Each row is a point. Any point is a mix of the corners, with weights that add up to 1. It lies inside the corners' shape when no weight is negative. Is each point inside? If not, which corners have a negative weight?

Corners:
(1):  89 -30   7
(2): -18 -21  33
(3):  24  65 -41
(4): -79  33 -55
Points:
 20  53 -34 -> inside
 29 -11  17 -> outside (4)
-54  36 -28 -> outside (1)
29 -8 23 -> outside (4)
 -3   6 -24 -> inside
-64  14  -6 -> outside (1)
 28  44 -30 -> inside
 47  36 -17 -> outside (4)

Corners:
(1):  -1   9  46  13 -93   3  21  26 -49  -3 -67
(2): 103  18 -17 -82  45 -38  25  -5   5   2  21
(3): -39  33  13  22 -72 110  20  52 -35 -30 -65
(4):  13  12 -53 -68  21 -53  90   0  47 -20  30
(5):  35  97 -49 -56  36 -63  33 -32  48 -34 -35
(6): -94   0   7  21 -34 -17 -84  45  33 -67 -89
(7): -15  -8  61 103 -50  48 -23  41 -19 -49 -32
(8): -53   5  -2  44 -71  24 -69 -12 -28   2  24
(9): -36  42  72  52 -16  52 -22  70  -9  27 -14
(10):  29  -1  -5 -47  70 -46  64 -52  31 -16 -53
(11): -65  11  -9  25  45 -34 -16  11 -77 -68 -67
(12):  42  21 -72 -24  70 -33  33  -8  61  51 -47
Points:
 17  20 -34  -9  26 -10  22   5  27  18 -44 -> inside
-15  -4  -6  -1  20   6  17   5  12 -19 -27 -> outside (1, 5)
 24  23  -6 -15   5 -23  15  -2  29   4 -24 -> outside (3, 11)
 15 -17  -8 -12   2 -25  10  -1  -5 -17  -3 -> outside (3, 5, 9)
 15  16   9 -16  -7 -20   0   1  13 -13   3 -> outside (3, 11, 12)
-17  24 -15 -13  15 -11   1   5  19 -11 -24 -> outside (1, 7)
-12  39   1   4  -5  10   7  18  -2 -16 -37 -> inside
 47  12   8 -25  36 -37   4 -19  30  14 -25 -> outside (3, 4, 11)

Corners:
(1): -32  10  17 -51  40  14  63 -61 -14  -6   4   0  13  -3  -8 -20   7 -51 -56 -12
(2): -15 -82  18   7 -82  -1 -11   2  36 -34 -84 -22  82  39 -55 -45 -85 -25 -47 -25
(3): -53  25 -43  24 -77 -16 -24  14 -24 -52 -31  49  -1  48 -34 -46  74 -42 -52   3
(4):  14 -15 -40 -24 -14 -13 -30  33 -25  19 -47  43  18  67 -33 -35  27 -76 -61  39
(5): -42  58 -54  43  28 -43  31 -76  15  52  16  -5 -11 -20   6  13  29 -53  57  67
(6):   1  45 -22   2   3 -89 -31 -78 -22  17 -21 -45   0   3 -32  25  21 -32  -2  37
(7):   -9  -57   -4   29 -121  -46   -5   11   30   13  -72   37   -5   30  -53  -38   13  -42 -114  -20
(8):  29  61 -11 -35  -1 -33 -12 -21  -5  12  -1 -43   2 -67  55  29 -23  30 -40  50
(9):  76 -33  -4  -4  12 -19  34  73  52 -54   0  -7  -8 -21   5 -15 -23 -29 -39   1
(10):   14  -30  -13   24 -102   -8  -11  -10  -54  -37  -10   44  -44    4  -80  -21  -10  -81  -22   -7
(11):   12   29  -14  -26  -14  -48   -3 -118  -11   10   63   58   -4   21  -34  -23   48   22   20   41
(12):  53 -48  77  41   3   5  -5 -21  30 -35 -20  19  12   4  46  46 -44  -3 -67 -50
(13): -13  25  54  22  66 -50 -30 -12   4  -4  70 -26 -13 -42  13   8 -14 -53 -24  30
(14):   5 -54  80 -70  34 -66   0  21  17 -11   4 -22  19 -23  55  57 -65  36  -8  21
(15):  -7  32 -44 -10   0 -22 -14 -58 -19  63  25 -36 -32  29  -3 -11  37   2  17 -27
(16): -12 -17  -1  14 -36 -13  -5 -44 -61  27 -62  11 -27 -53 -40 -89  45  15 -39  19
(17):  43   9  49 -45   6  19  19  22  42   5 -17 -53  35 -51   4  50  -3   5   9  32
(18):  20  89 -15 -16  10 -92   2 -39  22  35   1  15  48 -13  14 -11  19 -87  41 -23
(19):  48 -31   3 -30  54 -21 -13  78  34 -16  27 -44  38 -88  21  92 -58  27 -43  -5
(20):  28   9   1 -87  39 -12 -24 -60  59 -21  19 -17 -17 -60  16  17 -23 -25  14   3
(21):  -75   45  -15   32  -50  -14   11  -47  -14   23  -79   43   -7   75 -110  -45   -7   -7  -27  -13
Points:
-14  18  -3   4   0 -44   7 -44 -22  38   6   8  -6  -8 -29  -8  25 -31   4  31 -> outside (2, 3, 8, 9, 12, 20)
  6   7 -11  -8  -5 -24   3 -14   4   2  -3  -5  -4   3  -9 -10   8 -22 -20  -2 -> inside
  4  10   4 -11   2 -25  -1 -31  -1  -2   1  -2   5  -7  -8  -1   1 -21 -14   9 -> outside (7)
  2  -1   1  -9  -6 -29  -3 -27   3   6  -5   1   3  -4 -16  -7   5 -20 -16   7 -> outside (8)
 33 -30   7   0 -15 -55 -22  -6  13  -1 -19  -1  11 -20   0   8 -27 -27 -38  20 -> outside (1, 3, 15, 17, 21)
  7  14  -6  -3 -12 -40  -5 -13   1  10 -13   8  14   6 -12  -8   7 -36 -23   6 -> outside (20)
  3   8  17   0   5 -29  -7 -19  -2   5  -2  -6   1 -24  -7 -10   3 -24 -22  13 -> inside
  2   7  -6  -4 -15 -37   0 -15  -2   4  -5   3   7  -1 -20 -13   5 -25 -16  14 -> outside (12, 20)
 -2  14  -5 -19  -6 -26  -1 -26 -10   4  -7  -5   2 -14 -21  -9   6 -16  -7  22 -> outside (7, 12)

Corners:
(1): -12  -4 -15  21  42  31  -2 -16 -27  85  55  36  56 -32  66 -33 -40  44 -69 -49
(2): 103 -31 -17  30  26  26  31  11  22  34 -31 -78 -28  -9  44  51 -30 -45  52   6
(3):  -5  16   6  29 111   8   8  76 -32   0  -6  14 -22 121  35 -11 -22  49 -88 -16
(4):  30 -19  36 -45 -31  65 -12  58 -18 -14 -45 -24  -8  96  29   3  13  17   7 -21
(5):  -19  -29   13  -13   18   61  -21   -6   12    4  -23   47  -26  -19  -16    6  -35   26  -16 -107
(6): -45  53  59 -18  45  19   6  10  33  48 -27 -17 -38  74  10 -36 -30 -11 -56 -31
(7):  16 -20 -34  38  29  52 -42  -5  34 -22 118 -17 -28 -40  47 -37  30  16  36  -2
(8): -30 -15  70   9  10  -4  30  11 -28  -2  58  26  -9 -38  12 -52 -43  19 -47   2
(9): -23  14 -17  34 -12 -13 -21   1   9 -18 -13 -18 -37  -6 -37  -6  17 -46  18 -33
(10): -42  45 -16 -44 -21  24  10 -20  72 -45 -47   7 -29 -25 -38   3 -29 -17  58  29
(11):  22  97   9  33   0 -28   3  14  21 -36 -46  24 -53  25 -74  10   3 -16  -6   0
(12):  18 -27  17  10   9  50 -15  12  30  -4  23 -71 -37 -37  27 -45 -40 -49  30 -60
(13):   0  -4  -3  11  31  59 -27  55 -11 -43 -32  22  -4  45  43  -8  -4  30  10  27
(14): -12   1  23  -2 -25  18   5   8 -13  19 -36 -67  -1  33   8 -30   9  18  19 -31
(15): -52  17 -19  -7 -39 -13   3 -22  19  -8 -43 -14  89  27 -23 -34  86   7  24  41
(16): -16 -13 -20  39 -43  10 -31 -15  30 -20   4  13   9 -36 -79 -13   1 -37  54  14
(17): -28  -2 -12  -7   7  12 -14  -9 -15  37 -40   3   2  44 -33 -43  -2  24 -34 -18
(18):   2 -30   9  29 -25 -41 -24  25  -9   5  39 -15   9 -49 -11 -26   2  19 -14   7
(19): -23  -9   4  18  65 -34 -16  -2  -1 -15  39  23   6 -51   5 -42 -39  -1  14 -11
(20):   6 -53 -29  30  25 -10   0 -40 -24 -14 -21   4  63  42  44 -23 -13  33  17  15
(21):  -7 -12  -4  29 -32 -30   8  55   5  26 -29  -7 -25  44 -57 -26  49 -29   4 -26
Points:
 -5   0   1   7   4  21  -8   5  15  -2 -11   0 -12   5  -7 -17  -6  -9  11 -20 -> outside (3, 14, 18)
 -4   5   5  11  16  15  -3  10  12   0   5   3  -8   1   7 -16 -12  -2  -2 -10 -> outside (14, 17)
-21   3   7  13  20   3  -2  10   2   3   9   2  -9   2   1 -35  -8   9 -13 -18 -> outside (2, 4, 16)
-18   1   1  10 -13  -3 -20  -7   7   4  -1  -6  11   2 -23 -36  13  -4   7 -25 -> outside (2, 3, 8, 10, 13)
-14  -1   3   3   9  25  -5   4   2   9  -5 -19  11  26  21 -26  -4  12  -7   5 -> outside (5, 11, 19, 21)
  0  -4  -5  19   0   6   7   1  -1   2 -26   8   8   0 -14 -12 -15  12  -2 -11 -> outside (4, 6, 7, 9, 19)
  2   3   4  12  -5  13  -3  18  10  -8 -21 -33 -19  32  -4 -15   9 -11  15   1 -> outside (1, 5, 19)
 -1  -5   7   7  13   9  -2  -2  -2   6   9 -13  11   9  14 -28 -15  12  -4  -2 -> outside (5, 9, 13, 21)
  2  11  17  -3  24  11   9  15  -3   7 -22 -22  -4  33  26 -15 -21   7 -13   1 -> outside (5, 7, 16, 21)

Corners:
(1): -33  26 -72  -1 -24 -42  18 -21 -42   2 -18 -10  32  27  -7 -61  -5  34  15  16
(2): -13  29 -40 -12   7   0  17 -52 -35 -14 -87  65 -22 -79  37   9 -12   1 -41 -27
(3):   12  -10   -6   50   46  -12   46   31   34   51  -25  -24   58    4   12  -61 -104  -50   -7  -39
(4):  58  16  11  36  14 -43  42  21 -66  36 -29  -8  76 -31  45  18  14  29  55  44
(5):  25  44 -49  28 -12  17 -34  -1 -37 -32  -9  27  79  -1 -21 -69  -8  47 -47  30
(6): -35  88 -54 -93 -72  21 -68 -15   4   1  -8  41 -20 -91 -79  -2   2  14 -76 -86
(7):  20 -59  37 -35 -29 -12  -7 -28  -2 -21 -10  67   8  10 -22  16  14   6   1  31
(8):  -22  -12   -6  -67  -19  -43   23   20  -21    5   47  -24  -25  -33   11    7 -121  -75   65  -25
(9):  -5 -31 -46 -18  -3   7 -16  53  12 -49 -25  92  60   5 -68  -8  -7  28 -41  -4
(10): -22  91 -23  22   2 -18 -25  12  10  19 -31   6 -10 -26 -44  47  75 -33 -34 -36
(11): -70 -26  -3   2 -45  23  14 -46  18 -51  -6  46  -8  12 -52  83  18  19  20  -7
(12):   3  21  20 -46 -57 -11  -1  16 -24  29 -18   6  -8  -4  20   8  -7 -22   7 -12
(13): -12  -2 -11  32   3 -10  15  41 -38 -58  17  33  -1 -20 -27  67  29  82  21 -38
(14): -16 -34 -45  21 -10 -39  26  45  -1  -9   0  16   7 -26  42 -60   2  50 119  12
(15):  56  51 -26  28   5 -81   3  27 -12  13  -4 -41  40   6  35  12   2  44  69  24
(16): -41 -36   9 -44 -26 -33  53   9 -38  12  14 -18 -19  13  32  39  87  56  27  46
(17): -24  22   3  50  58  38 -29  38  10 -14 -41   1 -13  21 -17  33   2  61  82 -27
(18):  -7  22 -84 -11 -12 -17 -13  14 -53 -32  15  18  88  -7  -6  17  62 -17   9 -44
(19):  -3 -18  -9 -20  -5  34   6  11 -29 -81 -43   0   6 -26 -39   8  26  25  -9 -10
(20): -14  41  51 -13  31 -31  -9  -7  31   3 -11   7  55  14  -9 -25   6 -12  28 -25
(21):  19  96 -15 -13 -11  24  47 -55 -13  -9   3  17  31 -25 -23  27   4 -28  31 -50
Points:
 -3  22 -21  -4  -9  -9  -1   4 -13  -8 -23  27  27 -18 -15   3  15  22  -2 -12 -> outside (8)
-14  15 -18  -3  -9  -8   2   8 -11  -9 -13  19  14 -14 -11   3   9  10  16 -14 -> outside (15)
 -5   8  -9  -2  -7 -13   5   7 -12  -2 -14   8  16 -14   3   7   4   7  13  -9 -> outside (1, 9, 21)
-31  21 -25 -21 -22   3 -14  -7  -6 -22 -11  45   8 -12 -31  14  22  13  -6 -20 -> outside (3, 4, 15, 19)
-36 -16 -24 -44 -37 -27  14  -9 -26 -12   8   4   8  -8  10 -35 -17  -1  11  -8 -> outside (4, 9, 10, 15, 17, 21)
-26  21 -16 -22 -20  10   0  13  -7 -22  -9  30 -10 -43 -22  12   4  23  19 -29 -> outside (1, 3, 7, 15, 18)
